Rows are points. Each copy is the shape, with its points in the same order, turned, moved and blurred by noise. Is it also mirrored, or only turned?

Shape, 6 rows:
[[ 78  19]
 [  1   9]
 [  3  -8]
 [ 71  54]
 [-15 -13]
 [-39  -7]]
Copy 1:
[[-84  43]
 [ -7  17]
 [-16   1]
 [-72  67]
 [  2 -11]
 [ 31  -4]]
Copy 1 is: mirrored
Copy 2 (6 x 2):
[[-77 -40]
 [-19   6]
 [ -5  -8]
 [-95 -14]
 [ 11   0]
 [ 24  22]]
Copy 2 is: mirrored

Shape (8 x 4):
[[-35  -3 -47 -26]
 [ 15  29 -19   5]
 [ 40  38   7 -27]
 [ 57 -51 -36  47]
 [ 25   2  -2 -15]
 [  5 -89   6 -20]
 [-43  23  54 -54]
 [  8 -36  35  -2]]
Copy 1:
[[-26  18   6  70]
 [-39  19  18   8]
 [-36  42  56 -15]
 [-36  66 -74 -15]
 [-21  51  21  -5]
 [ 47  79 -28  19]
 [ 50  -8  72  21]
 [ 35  34   4 -10]]
Copy 1 is: mirrored
Copy 2, 8 rows:
[[ 28   0   3 -47]
 [ 15  -8 -35   9]
 [ 29 -51 -41  28]
 [-70  -9 -74 -28]
 [ -1 -42 -30   0]
 [-59 -65   3 -60]
 [ 36 -62  56  21]
 [-42 -54   7  -1]]
Copy 2 is: only turned
Copy 3 (8 x 4):
[[ 34  31   0  42]
 [ 32  22   6 -32]
 [  8  50  19 -57]
 [ 14   5 -95 -33]
 [  3  40  -8 -32]
 [-52  53 -68  30]
 [-41  39  68   8]
 [-51  19 -22  -8]]
Copy 3 is: only turned
Copy 4, 8 rows:
[[-54  18 -17 -25]
 [ 19  -5 -31 -23]
 [ 43  28 -14 -33]
 [ 10 -24 -31  77]
 [ 17  18  -5  -8]
 [-32  29  51  57]
 [  0  39  47 -79]
 [  9   7  52  17]]
Copy 4 is: mirrored

Shape, 9 rows:
[[-95  13 -45  -6 -14  -1]
 [-39 -30  -5  10  28  25]
 [ 17  -4   8 -31 -23 -39]
 [ 17  44  21 -52  -7  28]
 [ 20  42  26  -9 -47 -33]
 [ -7  34  15  -2  -9 -28]
 [  5  45  -6 -32 -23  26]
 [ 53 -10  -1  23 -33 -43]
 [-31 -11 -42   5  54   2]]
Copy 1 (9 x 6):
[[ 36  49 -45 -66  -8  -8]
 [ 26   0   5 -13   6  27]
 [-47 -10 -61  13 -22  -3]
 [-14 -75 -48 -20 -12 -38]
 [-71 -19 -40 -18 -36 -46]
 [-37   0 -29 -13  -5 -37]
 [ -1 -47 -44 -28 -37 -44]
 [-63   5 -20  44 -59 -14]
 [ 51  18 -18  19  15  -2]]
Copy 1 is: only turned
Copy 2, 9 rows:
[[-52 -58 -16  11 -58  34]
 [-43 -26  25  35  -1 -15]
 [ 28  -8  -6  -5  40  21]
 [ -1  16 -14 -53  26 -34]
 [ 50  -8   6 -40  13  24]
 [ 22   8  11 -16  -9  26]
 [  9  -9 -20 -48  -6 -32]
 [ 80 -15   7  32  26  -3]
 [-40  -4 -17  61 -18  -4]]
Copy 2 is: mirrored
Copy 3, 9 rows:
[[-61 -39   8  31 -79 -32]
 [-24 -34 -27 -12 -32  25]
 [ 32   8  25  25   0  -2]
 [ 19   8 -21 -21  16 -58]
 [ 12  -7  29  37  47 -37]
 [-17  -2   6  37  15 -11]
 [ -8  -6   0 -18   8 -55]
 [  9  -5  62  15  40  26]
 [-56   4 -16  -8 -50  31]]
Copy 3 is: only turned

Shape (12 x 9):
[[ 19  10  12 -32  17 -37 -11  10  19]
 [-11 -20  28  -8  25  18   1  13  -8]
 [-14 -62  29 -20  12 -29   5   7   4]
 [ 30  30  28  54 -18  14  68 -37 -23]
 [ 29  30  18   1  -9   3 -12  28  18]
 [ 28  21  22  12 -29  15  27  12  16]
 [ -1  28  28 -18 -25  19   4  21  -6]
 [ 24  -4  33 -30 -26  -7 -12 -36  25]
 [ 28  -2  32   6  -7   8  10  25 -44]
 [-62  22 -52 -10 -30  14  -8  13  12]
 [ 16   1  15  16 -12  -1 -11 -17  11]
 [ -2 -22 -39  -9 -15  19  44 -25  16]]
Copy 1 (12 x 9):
[[  7  14  30  17 -11 -22  -3 -22  13]
 [ -4 -10   0  19  35   5  14   8  30]
 [ 18 -17  64  21  29   2  12  23  34]
 [ 95  14 -49   7  37   2  20   4 -37]
 [  5  12 -13  31  11 -24 -32 -13 -13]
 [ 37   6 -19  10  27 -23 -31   3 -22]
 [ 11  -9 -27  11   1  -4 -35  10   8]
 [ 26  48  28   2  -6  -4 -27  31   3]
 [ 24 -17 -24  55   6 -12  11  23  -2]
 [-33 -49  -5 -55   6   7 -18  -9 -20]
 [ 15  24  10  12  21   6  -5   9 -24]
 [ 15 -10   5 -51  38 -36  15  26 -16]]
Copy 1 is: only turned
Copy 2, 12 rows:
[[  5   6 -25  38   6  33  24  -8  11]
 [-31 -28 -16 -16   4   8   4  -7  22]
 [-24 -58 -16  14 -30  40   6 -25   9]
 [ 20 -30  42   5   7 -79  17  29 -16]
 [  6  29  -6  17  15   6 -16  12   4]
 [ 14  11  22   5 -10 -17  -9  23  -1]
 [ 20   4 -11 -18   5   7  -9  30  19]
 [ 31 -11  25  -1   4  41  21 -14 -17]
 [  8 -30   0   9  19 -19 -27   3  35]
 [ 22  21 -79 -47 -44  -8   6   2 -17]
 [  9  -9   3   3   9   0   0 -14 -25]
 [ 14  -5   0 -22 -59 -27  33 -31  -1]]
Copy 2 is: mirrored
Copy 3 (12 x 9):
[[ -7   1  15 -49 -20 -20   3  12 -16]
 [ -4  30  17 -15   1  -2  16 -36  19]
 [-13  28   3 -38   9  19 -33 -37  -2]
 [ 14 -21 -18  83  15 -43  16 -21 -17]
 [ 12 -24   7 -26 -12 -14  50  -5 -16]
 [ 19 -32  -9  14 -16 -12  34 -24 -15]
 [ 11   2  19   1 -35   1  43 -28 -20]
 [ 55   5  13 -20 -17  -8 -14  -1 -30]
 [ -6  26 -16   1   1 -19  47 -36 -25]
 [-16  -5  29  14 -48  71  34  27  17]
 [ 27  -2   6  -4  12   2  14   3 -13]
 [ 16  -4 -31  27 -34  24 -18   6  31]]
Copy 3 is: only turned

Shape (18 x 12):
[[-26  -7   7  -1  52  39 -54   9  -5  20  -9  13]
 [ -8 -50 -11  -5  -5  32  -3   2 -38  -6  42  41]
 [ 58  13  56 -14  49 -14  20 -20  16 -29  20   3]
 [ -9   9  14 -40  24  59  10  25  19 -32 -24  74]
 [-32 -39 -21  11 -35 -17  18 -17 -63 -18  34 -37]
 [ 37   2  25 -33 -38  38  15  32 -22  18  23 -33]
 [ 25  30  13   6  28  50  34  30  15  46   8  -1]
 [-22  54 -15   7 -43  24 -52 -14 -34   7 -22  19]
 [-29  -8  60 -48 -15 -67 -21  16  95 -46   2  24]
 [  7   3  -4  12 -16  35   4   8  67 -60  19 -12]
 [  4  70   6  14  -1 -17 -54 -25  19  27  -6  19]
 [ 14 -44   0 -26  27  53 -17 -22   1 -37  43 -31]
 [  8  32   3 -42  34 -12 -16  14 -44  43 -67 -22]
 [-29  40  26  36   6  16 -52  29  25 -32  25  -4]
 [-52   5 -46  -6  21  49 -17  17 -19 -48  70  -4]
 [ 55  15  15  -4   5   8   1  50  76  22   7 -18]
 [-27  24  23  -1 -26 -12  33 -35   6 -18  50 -63]
 [ -3 -29  -1  34   1  15 -77 -15  13   5 -13  -6]]
Copy 1 (18 x 12):
[[ -6  47  15  -7  40   0 -18  -5 -48 -17  39  12]
 [ -6  45   2  36  39  18 -13 -15 -13 -15 -59  23]
 [ 19 -32 -21  75 -26 -46 -16 -24  -8 -35  29  19]
 [ 44 -15  31  17  55  19 -28 -60 -18  18  12   5]
 [-42  47  -8  10 -31 -21  34  -7 -27  -3 -89  31]
 [ -5  24 -14 -11 -27 -12 -11 -34  55 -26 -25 -18]
 [ 23  -6  -8 -23   6 -37 -63 -12  -3 -34   0 -33]
 [ 24  44  10 -35 -38  59  10 -15 -57  -2  -6  -2]
 [ -8 -74   1  38  -8  19  24  25  26  63  48  72]
 [ 24 -27 -68  18  21  -3  20 -12 -11  40  -6 -13]
 [ 38   6  -3 -15 -49  32 -12  33 -53 -20  38  14]
 [  6  51 -55  37  36 -37  24 -28  -2 -15  -7  23]
 [  4  33  79 -30 -39 -34  14 -18 -21 -37  36 -10]
 [-17  15 -44   2 -14  22 -25   5 -44  41  36   1]
 [ 17  82 -36  12  25 -20 -22 -13 -41  64 -36  15]
 [ 20 -40 -27   4   3 -20 -16  35  37  -9  32 -43]
 [ -5  -2 -57 -12 -64 -44   9 -10 -14  15 -39  45]
 [-21  31 -21  -1  25  30  38  29 -45 -28  25   5]]
Copy 1 is: mirrored
Copy 2 (18 x 12):
[[ 42   8  22 -29 -11  47 -20 -15   6  -2  15  57]
 [ 17  -2 -16  17   1  43 -65  11 -14   6  44 -16]
 [-19  -1  28  25  62 -15  48 -18 -12   6  42  15]
 [ 66 -24 -35 -41  45 -14  -3 -23  18  -7  37  -3]
 [-51 -39   0  52 -31  66 -44   2 -15   5   9 -26]
 [-32  11 -21 -17  35  43   7  46  -5  42 -14 -25]
 [ -2  32   8 -44   9  -7   6   8  30  60  18  22]
 [ 32 -21 -11 -15 -67  58  42  16  28 -13  12 -17]
 [-28  -5 -85  -8  24  -9  49 -39 -64 -82   9  40]
 [  2 -42  -3 -14  -9 -51   7  22 -60   0   3   0]
 [ 16  22  11 -15 -61  24  71  10   6 -18  45  12]
 [ -5 -36  39  -9  37  31 -29  45 -39  -1  23  22]
 [-27  11  28 -34   0  55  27 -26  84 -28 -25  14]
 [ 39  -4   0 -27 -43  18  41 -19 -56  15  11  11]
 [ 17 -54  23 -47 -32  51 -49  -3 -57  18  47 -19]
 [-21  49  -6 -52  18 -36  30  18 -29  11 -16  22]
 [-75 -51 -12  13 -27  28  35  18 -31  35  30  15]
 [ 46  11  18  15 -44  25   0  21 -12 -25 -22  40]]
Copy 2 is: mirrored
